Each point is reached from the start by the listed moves, each made once or not at all, plus a little noise. Say if it took an odd or an even number of moves. Then give how often each move was made.

Moves:
(1): [ 53 -27]
(2): [39 38]
Start: [ 1 -5]
Points:
[41 32] -> odd (0, 1)

Moves:
(1): [ -7  -3  -2  10   0  -7  13 -19   1   3]
(2): [-2 -7  2  3 10 10  5 -5  3 -2]
(3): [ -9   3   7  -3  14  -8   0  -3  -1 -19]
(4): [ 12  -7   6   9 -16  -1   3  -2   8   5]
(5): [ -5   5   2  20  10   2   3   2  -3 -10]
(6): [ -1  -3   5 -11  -1  -5   7  11 -10  -6]
(7): [  5  -4  16  -6  13   1 -13  -1 -14  -2]
(8): [-15 -17   7   6  14  -2 -16  -6  -9 -10]
(9): [ -6  -9  17   2   0  11  -9  -8 -12  -6]
Start: [ -9   5  13  -7 -13  -8   2   2  16  -3]
Points:
[-28 -18  41  17  33   3 -19  -8  -8 -27] -> even (0, 1, 0, 0, 1, 0, 1, 1, 0)
[-35 -19  37  23   6 -28  12 -15   2 -41] -> even (1, 0, 1, 1, 1, 1, 0, 1, 0)
[-18 -27  60  24   7   3 -31 -12 -16 -25] -> odd (0, 0, 0, 1, 1, 0, 1, 1, 1)
[-32 -16  47 -21  27 -21 -21   2 -19 -40] -> even (0, 0, 1, 0, 0, 1, 1, 1, 0)
